Every row gives one point. Each copy is the shape, with its points in the same order, turned, moved and blurred by noise. Some copies are also mirrored. Which?

Shape (8 x 3)
[[-27 -49  -2]
 [-18 -17 -23]
 [ 27  22 -28]
 [-37 -38  -7]
 [ 17  12   2]
 [ 23  23 -33]
 [  0 -59   0]
 [ -1  13 -47]]
Copy 1 (8 x 3)
[[-39 -57 -11]
 [-32 -24 -27]
 [ 12  13 -34]
 [-49 -47 -10]
 [  8  -2  -5]
 [ 10  14 -37]
 [-13 -71 -13]
 [-18   8 -49]]
Copy 1 is: only turned
Copy 2 (8 x 3)
[[-25 -31 -12]
 [  8 -12 -10]
 [ 28  48 -26]
 [ -9 -36  10]
 [  9  40  -4]
 [ 32  40 -23]
 [-43 -17 -30]
 [ 46  11 -16]]
Copy 2 is: mirrored

Shape (9 x 4)
[[-43 -18 -41 -10]
 [-27 -37   8 -39]
 [ 29  11  24 -45]
 [-35  11 -35  36]
 [ -7  18  12  33]
 [ 18 -25  28 -17]
 [ -4 -39 -10  23]
 [ 20  -2 -42 -36]
 [-13 -36 -40  20]]
Copy 1 (9 x 4)
[[ -2  29 -40  38]
 [ 34  52  -1  19]
 [ 26  12  26 -39]
 [-42  -1 -19  47]
 [-32  -5  30  24]
 [ 36  14  35   6]
 [ 16  -2   8  56]
 [ 26  -9 -35 -12]
 [ 10  -4 -23  58]]
Copy 1 is: mirrored
Copy 2 (9 x 4)
[[-58  18 -19   2]
 [-45 -24   8 -34]
 [ 29 -30 -10 -41]
 [-28  24 -16  49]
 [ 10 -10   3  40]
 [  7 -20  29 -27]
 [-23  19  33   7]
 [ -1  29 -27 -39]
 [-36  39  15   9]]
Copy 2 is: mirrored
Copy 3 (9 x 4)
[[ -7 -21 -59 -29]
 [-31 -42  -4 -46]
 [-23  19  42 -14]
 [ 34 -15 -57   1]
 [ 32 -16  -1  16]
 [-21 -27  30  -1]
 [-19 -48 -18  19]
 [-45  21 -19 -10]
 [-20 -34 -54  18]]
Copy 3 is: mirrored

Shape (12 x 6)
[[ 47  33 -13  -9   3  30]
 [  6 -13 -23  28 -51   3]
 [ 53 -29  12 -24  21   9]
 [-10 -38  39  -2 -21  13]
 [ 21  55 -19 -46 -22 -12]
 [ 33  11  11  -8 -23  21]
 [-25 -11 -17 -18  11  -6]
 [ 33  46   0   1  20 -57]
 [ 54 -32  64  12 -42 -13]
 [ 26   3  35 -24 -29 -16]
 [-29 -13  20  27 -52  18]
 [ 28  33 -17  -5  21 -38]]
Copy 1 (12 x 6)
[[ 34  12 -23 -32   7  32]
 [ 10  11 -14  -8 -69 -15]
 [ 35 -37  29 -33   8   6]
 [-17  -3  54 -14 -39   2]
 [ 30  58 -15 -34  20 -16]
 [ 26  17  11 -29 -19  21]
 [-29   0   1 -13   3 -28]
 [ 48  24  -9  34  34 -21]
 [ 57   1  75   1 -49  11]
 [ 31  30  46 -17 -10  -5]
 [-25  27  22   1 -70   7]
 [ 35  14 -18  14  30 -20]]
Copy 1 is: only turned
Copy 2 (12 x 6)
[[ 35 -46 -20 -12  38 -12]
 [  6   5 -46  30 -15  -3]
 [ 23 -28   3 -52  -9  27]
 [-27 -15  15   9 -36  11]
 [ 15  -3 -18 -21  41 -68]
 [ 22 -33 -12  -4   1 -14]
 [-22  20  -6 -15  25  11]
 [ 62  40  16 -16  35 -28]
 [ 39 -22  22   3 -72  -1]
 [ 11  -4  16 -10 -24 -33]
 [-23  -8  -8  54 -21   6]
 [ 45  22   2 -22  39 -19]]
Copy 2 is: mirrored
Copy 3 (12 x 6)
[[ 32  32   4 -12  28   9]
 [ 25 -25 -28 -28 -41  16]
 [  3 -18  46 -38  33   7]
 [-23 -32  30  -7 -31  28]
 [ -2  68 -11 -46  -4   3]
 [ 21  15  18 -16  -7  20]
 [-41 -12 -21 -24   5   0]
 [  6  40  10 -36  -7 -65]
 [ 30 -29  75 -23 -49   8]
 [ -5  18  42 -33 -30   8]
 [ -5 -23 -14  10 -57  31]
 [  4  30  -5 -38   8 -52]]
Copy 3 is: only turned

Shape (13 x 8)
[[-12  -5   1   2   3 -18  -1  17]
 [  4  -3  -6  10  14  -1   1 -95]
 [ -8 -34   6  11 -16  15  -4  -3]
 [ -3   7 -10  15   2   3   6  21]
 [-14 -14  40   8  14  17  -1  22]
 [  6  -4  10  10   9  15  -9  -4]
 [ 14  -6  -2   0  13  13  11  14]
 [  7   8   3  14 -34  -7   7  13]
 [-11  -3   0  -5 -21  13   0  17]
 [ 13   8  -2  -8   4 -10 -18   6]
 [ -4   9  -3 -11  13  17   0   8]
 [-11   6  -6  -9  10  23  -4   3]
 [  0  10  -2  17  15   6 -18  17]]
Copy 1 (13 x 8)
[[  2 -22   3   2 -13 -21  -5  -5]
 [-18  21 -45 -42  13  -7  65 -37]
 [-33  -5  -9  20 -27 -11  18  -1]
 [  1  -8 -11  16  -7 -10 -20 -11]
 [ -2  -9  27  23 -33  12  10 -17]
 [-13   3  -1   8  -3   9  10 -13]
 [  4 -15 -13  20  -2  10   2  -2]
 [  2  16  -9  20 -13 -33  -8  10]
 [ -7  -2  -9  10 -31  -8 -10  11]
 [  0  -6   3  -7   8  -6  -4  10]
 [  5  -8 -11  -4 -13  16  -7  -5]
 [ -4  -7 -13  -7 -18  16  -9  -7]
 [-10  -4   8   5   5   2 -20 -15]]
Copy 1 is: mirrored
Copy 2 (13 x 8)
[[ 19 -21  -5  20  -5  -7   1   8]
 [-34  31 -10 -65   1  -6 -24  -6]
 [  6  -7 -29  11 -12  32   0  -1]
 [ 26   0  -3  23  14   3  12  13]
 [-11 -20   9  38  -4  30   2  22]
 [  3   9   1  12  -3  19 -11  13]
 [ 27  -5  13   8   8  24   0  10]
 [ 30  10  -9  17 -23   2  31   2]
 [ 18  -2  -9  29  -4  16  14 -15]
 [ 26   7   9  17 -11  -9 -17   1]
 [ 13   2  16  21  15   9  -4  -5]
 [  5   4   7  21  20  11  -5  -9]
 [ 17   9   0  30   9  -1 -12  21]]
Copy 2 is: mirrored
